Each row of a before or after table is a point. One or more steps were done to the points. Then noise was added and the rows were shuffled. The steps act on columns, c1 being the first. What was done? A step turns or swaps two columns, mirrors them in a line or flattens them onto one, adds a multiple of one to another, or multiplies or shifts one. Angles are multiples of 10 degrees, from the lower column toward the higher: turns from -170 to 170, lines from 10 to 170 but not 90. Use the fewest steps. Two steps may share a column if one is a turn and the other turns, adds or multiplies; they go together, in the order done. Otherwise the lowest column goes first.

Before (9 x 2):
[[-3.6 -2.0]
 [ 2.2 -3.4]
 [ 2.4 -3.5]
 [-1.7  0.3]
 [ 1.1 -0.9]
 [-1.3  1.5]
 [-3.5  1.2]
 [ 0.7 -4.3]
 [ 3.9 -6.1]]
After (9 x 2):
[[ 1.2 -0.9]
 [-0.6  1.4]
 [ 3.7 -1.6]
 [ 6.7 -2.8]
 [ 4.0 -1.7]
 [ 1.2  3.9]
 [ 4.4  0.2]
 [-1.7  1.0]
 [-2.0  3.1]]
Steps: mirror c1 and c2 in the line at 140 degrees

Before (10 x 6):
[[-2.6 -2.0 -3.6  3.0  1.0  0.5]
 [-2.7  4.6 -4.1  1.9 -1.0  0.0]
 [ 0.8 -0.3  4.0 -3.6  1.8  2.1]
 [-1.9  5.0 -3.2  1.9 -4.4 -1.6]
 [-3.0 -0.2 -2.4  0.6  4.7 -2.6]
 [ 2.5 -1.7  1.5 -3.5 -0.6  0.9]
 [-0.4  3.9 -6.4 -0.7 -3.6 -2.5]
 [ 4.3  0.9  1.4 -2.1  3.9  4.1]
 [ 0.0 -0.5  0.3 -4.8  2.8  4.4]
 [ 0.2  3.5 -3.8  1.7 -2.3 -2.4]]
After (10 x 6):
[[ 1.3 -1.9  2.6 -3.4 -0.8  0.9]
 [ 0.1  4.8 -3.6  2.0 -4.6 -1.7]
 [-1.5 -0.3  3.8 -3.5  1.8  2.1]
 [ 2.0  3.5 -3.3  1.6 -2.5 -2.3]
 [-0.3 -2.2 -4.3  2.8  0.8  0.5]
 [-0.4  4.4 -4.9  2.0 -0.7 -0.2]
 [ 2.9  3.8 -5.6 -0.8 -3.3 -2.5]
 [ 3.2  0.8  3.3 -2.0  3.9  4.0]
 [-1.6 -0.4 -3.5  0.3  4.6 -2.8]
 [-0.1 -0.4  0.4 -4.6  2.8  4.3]]
Steps: turn c1 and c3 by 30 degrees

Before (14 x 9):
[[ 1.7  0.0 -4.4  1.9  4.6  0.9 -3.5  1.7  0.4]
 [-1.0 -2.0  2.1 -0.2 -5.0 -3.1 -0.5 -0.9  1.4]
 [ 5.3  0.9  1.1  0.7  3.5 -1.8 -1.7 -0.9  3.5]
 [-6.5  4.6  2.3 -0.7  3.2 -2.5 -0.1 -4.1  3.3]
 [-3.2  1.0 -2.0 -0.9 -4.6 -4.8  6.1 -5.0  2.4]
 [ 5.7  2.1  0.7  1.9  0.7 -0.5 -1.0  5.8  2.1]
 [ 2.1 -1.8  0.3 -2.4  0.4 -0.8  1.7  2.0 -0.1]
 [ 3.0  2.9 -2.7  3.5  2.8  1.0 -0.4  5.6  0.0]
 [-1.6 -1.9  0.7  2.8 -2.1 -3.1  4.7 -3.0  2.1]
 [ 4.7  1.4 -2.3  1.9  0.8 -1.5 -3.1  0.9 -1.3]
 [ 3.8  1.3 -1.8 -0.3  1.9  2.1  1.9  3.0 -0.6]
 [ 5.7  3.5  0.3  1.8  4.0 -0.6 -3.2  2.3 -3.8]
 [-4.4  3.8 -0.5  0.7 -1.0  3.1  0.2 -7.7  2.8]
 [-0.6 -2.7  3.7  2.9 -1.6 -2.5  2.2 -3.8  0.0]]
After (14 x 9):
[[ 4.9 -0.3 -2.2  2.0  0.6 -1.7 -2.9  0.7 -1.3]
 [ 5.5  1.6  0.6  2.1  0.8 -0.8 -1.0  6.0  1.1]
 [ 3.1  2.6 -2.6  3.6  2.7  1.0 -0.2  5.6 -1.2]
 [ 2.5 -1.1  0.4 -2.5  0.4 -1.0  1.6  1.8 -0.1]
 [-4.4  3.9 -0.5  0.7 -0.7  2.8  0.3 -7.0  4.2]
 [ 5.5  1.7  0.3  1.6  3.9 -0.8 -3.1  1.9 -4.5]
 [ 5.0  0.2  1.0  0.6  3.5 -1.9 -2.4 -0.2  3.7]
 [ 1.8 -1.7 -4.3  2.0  4.8  1.0 -3.7  1.8  0.0]
 [ 3.9  2.2 -1.9 -0.3  1.9  2.0  1.8  2.9 -1.1]
 [-6.7  4.3  2.3 -0.7  3.4 -2.4 -0.3 -3.6  3.9]
 [-0.9 -2.0  2.2 -0.1 -4.9 -3.1 -0.4 -0.7  1.6]
 [-0.6 -1.2  3.7  3.0 -2.0 -2.5  2.4 -3.9  0.7]
 [-1.6  0.9  0.7  2.5 -2.0 -3.3  4.7 -2.7  2.7]
 [-3.2  4.3 -2.1 -0.8 -4.6 -5.0  6.3 -4.4  3.0]]
Steps: add 0.5 times c7 to c2; turn c8 and c9 by -10 degrees

Before (12 x 12):
[[ 0.6  1.4 -0.8  1.3  2.7 -0.9 -2.4 -2.2  1.8 -0.5 -2.5  1.2]
 [ 3.6  0.6 -1.9  0.1 -5.1 -2.6 -4.0 -1.3  4.1  0.5 -1.3 -1.9]
 [ 3.4  1.7 -1.5 -4.3  3.4  1.6 -3.8 -2.2 -0.5  1.8 -1.0 -3.5]
 [ 1.0  0.6  2.0 -4.1 -0.9 -0.7 -3.4 -2.0  1.9  1.1 -3.2  1.3]
 [ 0.2  1.5 -0.9  0.3 -2.0  1.5  1.3 -3.4  1.7  1.4 -2.9  0.5]
 [ 0.2  1.2 -0.8 -3.2  3.9 -1.3  1.5 -0.1 -0.7 -1.4  2.4  0.1]
 [ 0.5 -1.3 -1.3 -1.3  3.3 -3.0 -2.0 -3.1  0.6 -0.8 -2.1 -6.9]
 [-5.5 -6.0 -1.5  0.6  3.9  1.2 -3.7  0.1  1.2 -0.4 -1.4 -1.3]
 [ 1.5 -5.8  2.4 -1.2  2.9 -0.4 -2.8 -2.4  0.1 -9.3  6.5  1.3]
 [ 2.3 -7.9 -1.5  0.0  0.6 -1.7 -1.6  0.2  1.9  1.4 -2.2 -0.4]
 [ 2.3  0.4  0.8  0.3 -2.1  0.0 -0.2 -1.5  7.3  1.3 -1.5  0.3]
 [-0.4 -0.9  4.0  0.4  2.1 -0.4 -3.8 -2.7 -0.5 -1.3  3.9  0.5]]
After (12 x 12):
[[  0.4   1.5   1.6   1.3   0.9  -0.8  -2.4  -2.3   1.9   4.0  -2.3   1.2]
 [  2.4   0.4   1.1   0.2  -0.9   0.1  -0.2  -1.6   7.3   2.1   0.4   0.1]
 [  3.3   1.7   2.3  -4.4   1.3   1.5  -3.8  -2.1  -0.5   4.0   0.6  -3.5]
 [  3.5   0.6   2.1   0.2  -2.2  -2.6  -3.8  -1.3   4.2   2.0  -0.2  -2.0]
 [  0.2   1.1  -2.3  -3.2   1.4  -1.4   1.4   0.0  -1.1  -1.1  -1.0  -0.2]
 [  0.1   1.4  -2.3   0.3  -0.7   1.5   1.3  -3.6   1.6   5.2  -0.5   0.6]
 [  0.5  -1.4   0.7  -1.2   1.2  -2.9  -1.8  -3.3   0.5   0.0  -0.9  -7.1]
 [  1.6  -5.9   5.1  -1.2   1.1  -0.4  -2.7  -2.5  -0.1 -17.5  -3.6   1.2]
 [  1.0   0.6   5.3  -4.3  -0.4  -0.7  -3.4  -1.9   1.9   4.5  -0.6   1.5]
 [  2.4  -7.9   0.3   0.1   0.2  -1.8  -1.4   0.4   1.9  -8.5   4.5  -0.4]
 [ -0.3  -0.9   7.8   0.4   0.9  -0.2  -3.8  -2.6  -0.8  -5.3   0.5   0.5]
 [ -5.4  -6.1   2.2   0.9   1.5   1.4  -3.8   0.4   0.9  -7.3   2.1  -1.6]]
Steps: add -1.5 times c2 to c11; turn c10 and c11 by 70 degrees; add -1 times c7 to c3; multiply c5 by 0.4

Before (14 x 20):
[[ 1.8 -0.2  0.5  1.1 -0.8 -4.6  0.9  3.8  4.9  0.4 -0.7 -3.3  3.3  4.6
  -3.0 -2.6  0.7 -0.8 -2.7  4.2]
 [-2.4 -1.1 -3.2 -1.3  4.1  2.8 -2.2  1.6  4.5 -2.2  0.6  4.6 -1.9  3.8
  -3.9 -1.3  2.1 -1.5 -1.1  1.2]
 [ 0.0 -2.0 -2.5 -2.3  5.5  0.9  0.6  2.0  4.8  4.4 -1.9  1.9  2.5  2.4
   2.8  4.7 -0.6  5.8 -4.3  3.1]
 [-2.8  2.3  0.1  5.1 -1.9 -3.5  2.1 -2.7  6.1  5.5  2.8 -1.6  0.3 -1.7
   0.6  5.1 -2.0 -2.6  3.3  1.8]
 [ 2.6  4.2 -4.7  4.1  0.8  2.2 -3.5 -4.3 -1.1  0.5  2.5 -2.5 -5.0 -0.2
  -3.4 -2.1 -2.6 -0.7 -4.0  4.7]
 [-0.9 -1.2  3.1  2.1 -2.3 -4.3 -0.2 -1.5  2.7 -0.7 -3.0 -2.3 -5.6  1.0
   0.7  3.9 -0.7  0.3  1.9  0.2]
 [-1.6 -0.7 -2.4  2.1 -0.4  0.6 -1.4  1.5 -0.5  4.2  3.7  4.5  0.0  1.5
   4.8  4.7  1.9  0.5  2.7  0.5]
 [-3.2  6.0 -2.9  1.0 -2.7  2.4  2.2 -3.2  0.9  0.3  2.6  3.1 -0.4  2.0
   0.4  0.5 -2.7  6.0 -0.1 -3.1]
 [ 2.5  2.5  0.3  5.9  0.3 -1.0  0.8 -2.6  1.7 -2.1 -1.3 -2.8  0.8  0.7
  -3.2 -1.2 -0.1  0.7 -4.7  1.6]
 [-1.7 -1.1  2.3  5.4  5.7 -4.9 -3.9 -3.0 -1.7 -0.9 -2.2 -3.3 -2.7  3.8
  -0.2  1.4  0.9  2.9  2.8  1.6]
 [-1.9  4.9  0.4  3.0 -1.7 -1.3  0.6  0.9  4.0  3.9 -3.3 -0.4 -1.2 -1.6
   1.9  2.0  4.4  5.0 -3.5 -3.2]
 [ 2.7  2.5 -0.4 -2.0 -2.6  1.4 -2.1 -3.3  0.3  4.4 -2.5 -0.7 -0.1 -0.8
   0.3  4.6  0.2 -2.1  2.0  0.2]
 [ 0.3  0.4  1.1  1.6 -3.0  2.8 -3.6 -2.1  0.5 -0.6 -4.7  4.4 -5.0  5.8
   2.7 -2.0 -1.8  5.6  2.3 -1.6]
 [ 0.6 -1.0 -1.2 -0.6  1.5  2.3  0.4  0.7  4.7  0.8 -4.0 -1.9 -5.0 -2.3
   0.2  0.6 -3.2 -0.4  1.7 -0.7]]
After (14 x 20):
[[ 2.9  2.4 -0.4  3.0  1.9  1.5 -2.1 -3.3  0.3  7.1 -2.7 -1.0  0.0 -0.7
   0.3 -4.5  0.3  2.2  1.9  0.2]
 [ 1.9 -0.4  0.4 -0.7  1.3 -4.5  1.1  3.9  4.8  0.7 -0.6 -3.1  3.2  4.7
  -2.8  1.2  0.7 -2.5 -2.7  4.3]
 [ 2.3  2.6  0.1 -5.5  1.7 -0.9  0.8 -2.6  1.8 -3.4 -1.4 -1.5  1.0  0.7
  -3.2  0.3 -0.2 -2.7 -4.8  1.4]
 [-3.6  6.1 -2.8  0.1  2.9  2.3  2.4 -3.3  0.7  0.4  2.6  6.6 -0.1  2.0
   0.4  0.6 -2.5 -1.5 -0.2 -3.2]
 [-2.8  2.2  0.0 -4.2  3.4 -3.5  1.8 -2.7  6.2  8.8  2.9 -1.8  0.2 -1.6
   0.7 -5.4 -2.0  2.0  3.2  1.9]
 [ 0.1  0.3  1.3 -0.2  3.2  2.8 -3.7 -2.1  0.5 -1.0 -4.6  6.7 -4.9  5.8
   2.7  3.1 -2.0 -1.0  2.2 -1.5]
 [-1.8  5.0  0.5 -2.2  2.6 -1.2  0.5  1.0  4.1  6.2 -3.2  4.2 -1.1 -1.6
   2.0 -2.1  4.4 -2.8 -3.5 -3.0]
 [ 0.7 -0.9 -1.2 -0.1 -1.3  2.2  0.5  0.8  4.9  1.3 -3.8 -1.3 -4.9 -2.2
   0.1 -1.3 -3.2 -1.0  1.6 -0.5]
 [-1.8 -1.5  2.4 -6.8 -3.6 -4.9 -4.0 -3.1 -1.5 -1.6 -2.1  0.6 -2.6  3.8
  -0.3 -2.5  0.8 -3.8  2.6  1.8]
 [-2.5 -1.1 -3.1 -0.3 -4.3  2.7 -2.3  1.6  4.4 -3.6  0.8  1.2 -1.7  3.7
  -3.9  2.7  2.0  4.1 -1.0  1.0]
 [-1.3 -0.8 -2.4 -2.0  1.1  0.4 -1.3  1.5 -0.7  6.8  3.7  4.1  0.1  1.6
   4.8 -2.8  1.9  4.0  2.8  0.5]
 [ 2.9  4.4 -4.6 -4.1  0.8  2.0 -3.2 -4.1 -1.1  0.7  2.6 -2.6 -5.1 -0.4
  -3.6  1.3 -2.7 -1.9 -3.8  4.8]
 [ 0.0 -2.0 -2.8  0.2 -6.0  0.9  0.5  2.1  4.9  7.2 -2.0  6.7  2.3  2.6
   2.5 -3.8 -0.6 -1.3 -4.4  3.3]
 [-1.0 -1.1  3.0 -1.2  2.7 -4.1 -0.3 -1.4  2.8 -1.1 -2.9 -0.2 -5.5  1.0
   0.7 -4.6 -0.8 -0.7  1.7  0.1]]
Steps: turn c4 and c5 by 160 degrees; multiply c10 by 1.6; turn c12 and c16 by 160 degrees; turn c12 and c18 by -130 degrees
